Rows are points. The points of each table are mixes of a few directions, plus a little noise. How many directions does each table use, and how many do they share? Where both have some left over, give the other angles between the two spaces (their principal angles), to ten degrees, smallest first.

First:
[[ 3.6  5.2 -1.5]
 [-3.6 -4.0 -4.3]
 [-2.3 -4.0  5.7]
 [ 1.3  2.5 -5.2]
 [-2.2 -3.9  5.9]
 [ 3.1  4.2 -0.9]]
Second, 6 rows:
[[  0.5   0.1   3.3]
 [  0.5   0.2   3.4]
 [  0.5   0.1   3.0]
 [  0.6   0.2   3.7]
 [ -2.3  -0.6 -14.4]
 [  0.2   0.0   1.2]]
Directions: first 2, second 1, shared 1

First:
[[-0.7  2.2  1.9  1.9]
 [-4.6  7.3 11.2  6.6]
 [ 0.4 -4.4 -0.9 -3.1]
 [ 2.7  0.6 -6.4 -0.5]
 [-0.8 -0.4  1.9  0.0]
 [ 1.5 -1.0 -3.6 -1.2]
 [ 1.6 -4.3 -3.9 -3.6]]
Second, 6 rows:
[[ 3.3  2.6 -8.1  0.6]
 [-3.1 -4.3  7.3 -1.7]
 [-1.0 -7.3  2.3 -4.5]
 [ 0.7  3.5 -1.9  1.9]
 [-0.8 -1.4  1.9 -0.8]
 [ 0.7  6.9 -1.8  4.4]]
Directions: first 2, second 2, shared 2

First, 9 rows:
[[  1.3  -0.5   0.9  -0.7   0.6  -0.7]
 [ -0.9   0.4  -0.6   0.5  -0.4   0.5]
 [  0.8  -0.3   0.5  -0.4   0.3  -0.4]
 [-15.3   6.4 -10.3   9.0  -6.9   8.1]
 [  5.6  -2.3   3.8  -3.3   2.5  -2.9]
 [  1.6  -0.7   1.1  -0.9   0.7  -0.8]
 [  4.3  -1.8   3.0  -2.5   2.0  -2.3]
 [  4.9  -2.0   3.3  -2.9   2.2  -2.6]
 [ -2.2   0.9  -1.5   1.3  -1.0   1.2]]
Second, 6 rows:
[[-1.5  0.6 -1.0  0.8 -0.7  0.7]
 [ 7.0 -2.9  4.7 -4.1  3.2 -3.7]
 [ 2.8 -1.2  1.9 -1.7  1.3 -1.5]
 [ 6.5 -2.7  4.4 -3.9  2.9 -3.4]
 [-8.1  3.4 -5.4  4.7 -3.6  4.3]
 [-6.8  2.8 -4.6  4.0 -3.1  3.6]]
Directions: first 1, second 1, shared 1

First, 7 rows:
[[ 4.5 -1.4  2.3 -3.7  1.2 -1.0 -2.2 -6.1]
 [ 3.0  8.0 -3.3 -2.7 -4.2  0.9 -3.4  0.7]
 [ 3.6 -0.6 -3.7  7.3 -2.7  0.4  4.3  6.0]
 [-1.2 -0.3 -1.8 -0.3  0.4  0.1 -2.9  1.8]
 [-9.1  1.5  8.0 -3.2  2.0  0.6  6.6 -4.9]
 [ 7.3 -5.1 -4.1  2.2  0.7 -1.1 -4.5  1.4]
 [-8.1 -2.2  2.6  0.1  2.6  0.3  2.0  1.1]]
Second (7 x 8):
[[  0.6  -0.5  -2.6  -0.1   4.6   1.4  -0.2   1.2]
 [  1.0  -0.9  -4.9  -0.2   8.6   2.6  -0.3   2.2]
 [  0.1  -0.1  -0.3   0.0   0.5   0.2   0.0   0.2]
 [ -1.9   1.7   9.2   0.4 -16.1  -4.9   0.5  -4.3]
 [  1.2  -1.1  -5.7  -0.2  10.0   3.1  -0.4   2.6]
 [  0.2  -0.2  -0.8   0.0   1.3   0.4  -0.1   0.3]
 [ -1.1   1.0   5.0   0.2  -8.9  -2.7   0.3  -2.3]]
Directions: first 4, second 1, shared 0; angles 60

First (8 x 9):
[[-2.5  4.7 -1.5  4.1  2.9 -2.1  3.7 -0.7 -0.8]
 [-1.2 -0.9 -3.3 -3.2 -0.4  6.3 -1.4  4.4 -4.6]
 [-0.2 -1.0  0.7 -1.1 -1.2 -1.2 -0.2  2.1 -1.7]
 [-1.7 -2.0  1.1 -4.0 -1.9 -3.1 -1.2  3.8 -1.5]
 [ 6.5 -7.9  4.1 -4.5 -2.7  3.0 -7.1 -7.5 10.4]
 [-1.7  0.6 -4.4 -1.8  2.4  7.9 -1.6 -1.0  1.2]
 [-3.7  4.6 -0.3  3.3  3.6 -5.9  3.1 -3.1  3.9]
 [ 4.5  1.5  3.6  7.2 -2.7 -4.6  4.9  2.1 -7.2]]
Second (8 x 9):
[[  0.0   4.9   6.3   9.0   2.9 -16.5   5.3  -9.2   9.2]
 [ -0.1   0.4   0.5   1.0   0.1  -1.3   0.6  -0.6   0.8]
 [  0.1  -0.6  -0.6  -1.0  -0.3   1.8  -0.4   0.9  -0.9]
 [  0.3  -0.9  -1.0  -1.1  -0.3   2.3  -0.9   1.3  -1.3]
 [  0.0  -3.5  -4.3  -5.9  -1.9  11.4  -3.9   6.2  -6.2]
 [  0.0  -0.7  -1.1  -1.2  -0.2   2.5  -0.6   1.4  -1.5]
 [  0.0   1.3   1.9   2.2   0.5  -4.4   1.4  -2.8   2.3]
 [  0.0  -1.4  -1.7  -2.5  -1.0   4.6  -1.6   2.5  -2.5]]
Directions: first 4, second 1, shared 1

First:
[[  1.9   0.3   0.7   0.4  -0.5   1.8  -2.2  -1.0   0.6  -1.2   0.9]
 [  0.0  -1.8  -4.9  11.4   8.1   0.9  -5.0  -1.0 -10.0   0.7   0.4]
 [ -4.0  -1.5   1.5  -3.6  -5.0  -1.2   5.9   1.6   1.8   3.5  -2.0]
 [ -7.1  -3.4   2.1  -4.5  -8.2  -1.3   9.3   2.4   1.5   6.8  -3.4]
 [  2.7   0.4   2.8  -2.1  -4.5   3.4  -1.9  -1.5   3.1  -1.1   1.1]
 [  1.0  -1.8   3.2  -0.3  -7.3   4.9  -0.6  -1.6   1.1   1.9   0.2]
 [ -1.0  -1.3  -0.4   2.1  -0.5   0.7   0.3   0.0  -2.0   1.5  -0.5]
 [  0.7   2.8  -2.0  -1.9   6.2  -4.3  -0.1   1.1   1.2  -3.2   0.6]
 [  5.6   6.4  -3.0  -1.7  11.9  -4.9  -5.5   0.0   2.6  -8.9   3.0]]
Second, 11 rows:
[[ 1.4 -0.8 -0.4  1.6 -2.9  2.0 -0.9 -0.1  0.5  2.2 -0.4]
 [-0.3 -3.4  0.0  1.6 -8.0  0.8  3.5  3.5  1.5  5.0 -3.2]
 [-2.7  1.5  1.2 -4.0  3.2 -2.1  0.3 -1.1 -1.7 -5.5 -0.2]
 [ 1.0  0.9 -6.5  4.0  5.4 -2.0  0.3 -0.2  0.7  8.1  0.0]
 [ 0.0  2.4 -5.8 -0.2  7.0 -0.9 -5.2 -4.1 -4.0 -2.0 -1.2]
 [-2.1  0.9  0.7 -8.8 -6.1 -0.3  2.2 -1.0  3.6 -0.9 -3.1]
 [ 4.0 -5.5 10.1  8.0 -8.2  3.6 -0.7  7.4 -1.3 -9.1  2.4]
 [ 4.1  4.5 -0.9 -2.4  6.8 -1.2 -4.9 -2.1  2.2 -6.0  2.7]
 [ 0.4  0.7 -0.8  0.6  3.1 -1.0 -0.1 -0.4  0.5  1.4  1.6]
 [-2.9 -1.2 -0.9  1.3  2.3 -4.6  2.2  4.9 -3.8 -5.9 -2.6]
 [-2.5 -1.0  3.0 -1.8 -3.3  5.8  2.7 -6.9  2.5 12.9  3.7]]
Directions: first 3, second 6, shared 3

First:
[[ 6.1  4.2  2.0  2.5  5.4 -1.1 -6.5 -0.1 -4.9 -3.6  4.9  5.3]
 [-8.6 -6.0 -3.4 -4.1 -7.3  0.4  8.8 -2.1  4.9  4.7 -5.5 -7.1]
 [ 4.5  3.2  2.5  3.0  3.1  2.1 -3.2  4.5  0.8 -1.4  0.2  2.8]
 [-6.5 -4.4 -2.1 -2.6 -5.6  1.3  7.0  0.1  5.1  4.1 -5.3 -5.7]
 [ 3.1  2.2  1.3  1.6  2.7 -0.2 -3.2  0.6 -1.9 -1.7  2.0  2.6]
 [ 4.1  2.7  1.6  1.9  3.5 -0.5 -4.3  0.4 -2.6 -2.3  3.0  3.5]
 [-6.5 -4.5 -2.8 -3.4 -5.2 -0.6  6.1 -2.6  2.6  3.1 -3.2 -4.8]
 [ 0.0 -0.2 -0.9 -1.0  0.8 -2.8 -1.5 -4.3 -3.8 -1.2  3.2  1.0]
 [-3.9 -2.7 -1.8 -2.1 -2.9 -1.0  3.4 -2.5  0.7  1.8 -1.4 -2.8]
 [ 7.8  5.5  3.9  4.6  5.7  2.3 -6.2  5.6 -0.7 -3.1  1.9  5.5]]
Second:
[[ -3.9  -5.2   4.1  -0.3  -2.4  -2.2   3.3   0.5   0.2  -3.6   3.1   4.0]
 [  2.0   3.7  -0.6  -3.1  -4.2  -2.5  -1.3   5.3   1.3  -0.1   2.5  -4.6]
 [  4.0  -7.7   1.8   3.7   8.1   3.2   0.7  -6.2   2.5  -0.3   1.0  -2.0]
 [  1.2   0.4   0.7  -0.5   0.6   3.4  -3.7   3.1  -2.3   3.4   2.6  -8.1]
 [  0.4  -5.6   0.0  -1.7   3.6  -3.1   1.7   4.7  -2.0   3.7   0.5   1.2]
 [ -4.1   9.3  -9.7   3.0  -2.9   4.3  -4.7  -2.9  -1.9  -2.8  -5.2   0.9]
 [  2.4   0.4   5.0  -2.8  -3.7  -3.6   2.3   1.6   3.3  -1.6   3.0  -0.5]
 [ -1.9   7.8   6.2  -3.4  -7.0  -4.8   5.0  -1.8   0.2   0.8  -4.4  11.0]
 [ -1.7  -5.3   2.1   0.6   2.0   3.5  -2.1   2.7  -3.3   2.1   4.0  -5.8]
 [  4.7   0.8   0.3   2.2   6.7   1.5   1.4  -7.6   1.3   3.6  -5.9   4.1]
 [ -2.9   1.4 -10.0   2.3  -0.8   0.5  -2.7   0.4   0.6  -5.3  -1.0  -0.2]]
Directions: first 2, second 6, shared 0; angles 70, 80
